Each wall is flat, endless, passes through zero and stands at right angles to its row. A trip goes straight from one point to another. Which walls does it cross, in order?

Walls:
(1): [ -4 -11]
(2): [ 36 -13]
(3): [16 -8]
(4): [38 35]
(5): [ 15 -23]
(6): [95 -8]
Trips:
[-6 -9] to [-11  14] -> 5, 1, 4
[ 17 -24] to [  2 -15] -> none
[-22 -55] to [34 11] -> 2, 6, 4, 1
[-38   3] to [-12 -16] -> 5
[-7 37] to [-38  -4] -> 4, 1
[-36 -19] to [25 31] -> 1, 4, 6, 2, 3
[8 2] to [ 42 -21] -> 1

Walls:
(1): [-50 -21 -23 -29  51  51 -27  16 -14  36   5]
(2): [-33 -17   5  65   7  34 -20 -16 -13 -26  -5]
(3): [  7  25   8  -7  12  -4 -23 -44 -20 -38 -21]
(4): [  1  -5 -51   3  33  35 -25   1  -5  21  13]
Trips:
[ -6 -17 -14 -16  14  24  21  -5  27  33 -26] to [-27  11   7  -2 -19 -15 -95 -15  17  25  -9] -> 2, 3
[-15  22  18   5  -5 -19  19 -41  -2   3 -11] to [  6  12  11 -17  30  27  10 -15 -49  44  -5] -> 2, 1, 4
[  0  51  17 -18 -20 -15 -21 -28 -12   3 -31] to [-59 -16   2 -13 -24 -47  -4 -11 -20 -23 -24] -> 2
[-14 -16  -8 -35  39  19  38 -28   0  11 -16] to [  5  49 -54 -37 -21  30  -8 -52   8  24 -53] -> none
[  2 -26  42  61 -28 -12  -9 -14  11  15  11] to [-38  15   1  12   6  37   5  20 -17  -1 -15] -> 1, 4
[-13  -9  49 -10  15 -11 -43  21  54 -54  32] to [ 11  59  27  33  11 -13  52 -33 -26 -15 -29] -> none
[ 48  41  15  13 -49  30  38   2 -27   9  13] to [ 57  -9 -30 -51  18  -7  -8 -21  27  12  78] -> 4, 1
[-31 -15  10 -33 -11 -24  15  -5   0  32   1] to [  3  21  23 -39  33  -9 -26 -25  16  11  42] -> 3, 4

Walls:
(1): [ 18 -45  65  27  21 -14  14  32  14   5 -37  22  34  22  47 -14 -18 -48
  66 -26 -10 -14  12 -33   3  -1   9 -15  46 -29 -48  37]
(2): [ -8 -30 -25  26  43 -44   5  20  17  22 -53 -53 -12   9 -21 -26   7  -6
  14  15  -1  18  20 -10 -10 -16 -27 -23 -25   5  21 -10]
(3): [ 21 -26  49 -17   6   8  35 -53  35 -23 -12 -10 -59  36 -47 -14  18   9
  47  29  -4 -53  22 -70  59  29  10  16  18 -25  14 -29]
(4): [  9 -53  54  30 -18  -4 -12 -22   6 -34  -2 -14 -22  41 -10  12  -7  22
  -2   0 -13 -24 -11  -3 -26  21  20  28 -35  24  25 -22]
(5): [-14 -10 -24 -70 -32  49  -5 -50  13  39   2  15 -16  18   1 -13  24  14
 -56 -11  33   7  -6 -18  -9  18  47  -2  34  39  12 -68]
Trips:
[ 17 -34  22   6   3   8 -30 -36   9 -14 -28 -41 -10  37  17 -28  -3 -23
  25 -11 -57   7 -50 -12  16   9  45 -24 -38 -23 -14 -39] to [  3   2  43 -12 -24 -23  11   5 -20  -9   2  -1   5  27 -12   0  18 -29
 -11  23  27  20 -14 -37  21  19 -44 -52 -17  37  51   0] -> 1
[ 19  10 -13 -41   5 -23 -28  28 -54  45 -37  -8 -57  17  -9   2  46   6
 -25 -26  46 -70 -29  -6  22  -2  -5  12   9   3  46  19] to [ 23 -54  -9 -10 -20  -3  -7  35   3 -20 -24 -12 -31  72 -12  -4   3 -50
  46   8  -3  32   4  -8 -37  21  16  -4 -27   2   3   7] -> 4, 1, 5
[-45  46  12 -21  14 -33  46  33  31  -4  33  31 -14   1  -4  10   8  50
  -5  20  18  -8 -41  29  -9 -16  15   7   7  17  19  -2] to [  1  16  23  52  -8 -24 -24 -69 -34  23  15   6 -33 -17   3  33   1 -21
 -34  12  -3  14  10  22  13 -21 -40  13 -41 -12 -45 -42] -> 5, 4
[-39 -15  -7  30 -26  15   1  29 -40 -23   0  16  30  10   6 -31  -2   9
  33  70  22  12  42 -26   2 -28 -52 -19  -3  -1  20 -36] to [ -3 -15  13  17 -12 -39   7 -18  28 -10  17 -26 -16   5  19  -2  21 -12
  19 -29  11   7  69 -15  13  48   7  -5  15  18 -31  58] -> 4
[-42  23 -90 -32  16 -79  26  -4  50 -10   6 -12  -6  21 -35   6 -28  14
  -2 -23   6  -3  37  13  14 -13  23  20 -37  10 -37 -17] to [-36 -29   0 -52   2 -11 -12 -31 -10 -28  56  -7  38  50  -6  35 -10 -35
 -55 -56  35  47  -8 -61 -33 -13 -31 -19 -19 -35  68  21] -> 4, 2
